Each row is a point. The last column is the point's height on a tilted bowl or saddle (a function of degree 2), plus a little noise. Along how many of its main directions does it bend up, bend down or stay straight?
In the rows, 128 means zero.

Points:
[[ 96 134 201 191]
 [123 110 127 134]
 [ 67 146 120 150]
 [111 164  43 192]
 [ 59 123 164 147]
 [153 125 137 137]
 [ 93 159  88 161]
 [ 71 136 116 138]
 [ 74 113 152 131]
 [144 154  85 150]
 [ 55  79 109  75]
 [119 146 188 173]
 [ 30 128 186 178]
 [115 172 125 158]
 [129 120 231 212]]
Directions: 2 up, 1 down, 0 straight

Points, 21 rows:
[[138 146 152 125  96]
 [100 114 184 217  81]
 [132  74 134 196  75]
 [100 165  90 177 109]
 [132  80  88 124  98]
 [191  74 162 162  95]
 [153 210 160 174  72]
 [148  57 119  91 104]
 [ 66 166 138 135 129]
 [ 41  27 114 117  41]
 [158  42 109  85 112]
 [132  98  96 149  99]
 [166 186 146 102  80]
 [106 119 136  97  95]
 [160 205  96 221  57]
 [ 70 162 156  71  87]
 [ 88 114 179 111  87]
 [125 108 151 129  96]
 [112 139 159 169 102]
 [115 141 146 193 100]
 [145  79  90 167  93]]
Directions: 1 up, 3 down, 0 straight

Points:
[[186 145 149 111 144 169  95]
 [163 153  68 158  90  95  89]
 [168 119  72 152 108 113  96]
 [102 134 163 182 142 109  96]
 [193 117 143  88 178 142  84]
 [151  79 113 179 155 177  70]
 [107 139 102 153 121 107 119]
 [144 177 150 188 118 140  97]
 [140 121 110 152 113  90 111]
 [ 72 106 142 121  68 181 109]
 [172 125 213 154 184 171  51]
 [102 113 100 177 194 133  95]
 [132 108 128 185  87 101  95]
 [128 158 193  81  78 126  85]
 [121  71 123 123 174  44  41]
 [145 109  86  97 153 137 107]
 [143 144  56 156 128 166 100]
 [ 99 143  64 181 152 202  78]
 [150 143 157 117  85 126 112]
 [169 113  68 249 101 147   7]
 [238 119 105 144 135 138  54]
 [163 193 104  97 112 144 100]
 [ 72 102 101  88 113 116  93]
 [125 118  67 131 117  71  91]
 [143  65  91  60 103 131  60]
 [ 98 120 178 124 109 166 107]
 [ 84 154 169 149  72 153 107]
 [102 164 138 168 131 110 113]
 [ 63 124 138  93  84 126 104]
 [165 112  71 100 133 102  95]
 [157 149  59 163  37 141  65]
 [136  91 123 175 168 198  72]
 [140 126 120  96  89 131 115]
 [130 141  67 111 130 163 109]
 [138 170  99 101 111 121 116]
 [118 173 109  82 151 102 111]
 [126 199 164  92 122 123  97]
 [176 168  81 130 124 124 111]
 [ 96 122 165 159 104 136 111]
 [145 161 149 124 137 155 120]
 [128  97 143 142 131 134 112]
 [116 100 185 132 126 167  94]
 [ 96 110 166 117 146 173  98]
 [133 104 156 134  91 104 110]
 [ 89 101 121  90 112 123 105]
 [135 158 122 106 119 153 121]
 [121 126 111 217  79 104  71]
 [155 151 136 134  89 175 104]]
Directions: 0 up, 5 down, 1 straight

Points (69 x 9):
[[134  70 126 120 103 165 152 178  84]
 [ 95 156 107 136 118  25 145 166 129]
 [138  97 140  71 150 184 116 133 104]
 [128 108 148 136 120 148 110 133 141]
 [144 113  57 112 134 122  90 165 112]
 [157 136 151 130 211 162  94 109 145]
 [134 121 124 151 137  56 150 177 180]
 [145  97 129 154 147 125 132 103 158]
 [177 173 113  97  90  85 136 101 118]
 [243 130 106 171 146  99 150 122 230]
 [ 95  70  83 133 179  53  77 188 219]
 [168  87 134 179 124 143 126 109 159]
 [128  97  96  95 149 123 117  51  97]
 [ 43 166 116 134  63 127 108 153 128]
 [ 63 133 143 131 123  47 154  91 146]
 [ 84 150 121  41 190 130  99 107  65]
 [102 161 101 143 113 140 165 140 112]
 [129 179 156 126 109 108 126 181  99]
 [110 112 147 183 141 136 179 123 187]
 [ 85 104 125  83 109 151 134 123 107]
 [149 122 120 133 118 179 138 151 123]
 [139   7 164 121 130  96 129  99 106]
 [170 141 155 107 163 110  99 113 164]
 [164 126  90 116 128 138 162 139 129]
 [138 120 152 124  87 144 155  98 134]
 [119 123 139 143 148 147 148 180 121]
 [154 178 123 166 111 173 137 124 165]
 [172  92 152 127 187 165 129 143 139]
 [151 140  74 179 132 100 119 100 193]
 [171 142 103 114 114 137 196 142 119]
 [109 169 146 117 170  89 110 133 121]
 [ 61  81 103  95  99 133 173 148 107]
 [129 153  93  86 138 127 130 109 112]
 [113 127 159  94 159 111 132  99 135]
 [100 150  93  79 128 132 110 117  84]
 [ 85 186 161  83 147 144  90 157  75]
 [112  77 185 107 152  51 111  55 108]
 [ 89 179 181 147 126 157 101 164  92]
 [143 174 164 149 140 106  88  96 141]
 [123  60 136 177 143 190 121 128 120]
 [ 83 156 127 110 172 159 161  47 175]
 [ 86 171 150 150 120 118  67  53 132]
 [152 199 104 115 144  94 175 149 102]
 [105 102 103 114 132 190  80 121  96]
 [ 77 122 145 123  77 130 148 124 142]
 [ 70 121 169 209 121 111 134 156 213]
 [ 64 160  78 121 126  80 157 108  89]
 [199 180 147 148 134 162 140  78 217]
 [127 183 164 120 122 139  27 126 175]
 [143  45 129 138  56 125 156 134  98]
 [136  75 159 149 129  93 173 119 163]
 [147 138 120 118 131 139  95 158 140]
 [145 110 106 107 139 140 132 155 116]
 [ 83 115 176 142 109 161  98 164 143]
 [117 156 153 229 118 213 103 120 168]
 [118  23 219 126 108 176 152  82 102]
 [123 180  69 123  65 156 135 121 111]
 [112  59 176 143  94  90  95 193 229]
 [ 68 149 154 106 181 129 111 136 105]
 [157 205  87 168 114 152 111  66 224]
 [149  75  86 115 124 182 160 141  82]
 [215 109 103  82 191 129 125  91 209]
 [164  45 135 155 181  73 100 152 207]
 [164 161 132 121 115  77 110 173 150]
 [118 198 175 209 178 109  75 101 107]
 [132 137  79 113  60 122 127  96 109]
 [ 86  81 156  94 142  71 166 119 179]
 [110 159 151 151 121 151  85 204 105]
 [ 98 147 130 167 158 181  40 151 111]]
Directions: 4 up, 4 down, 0 straight
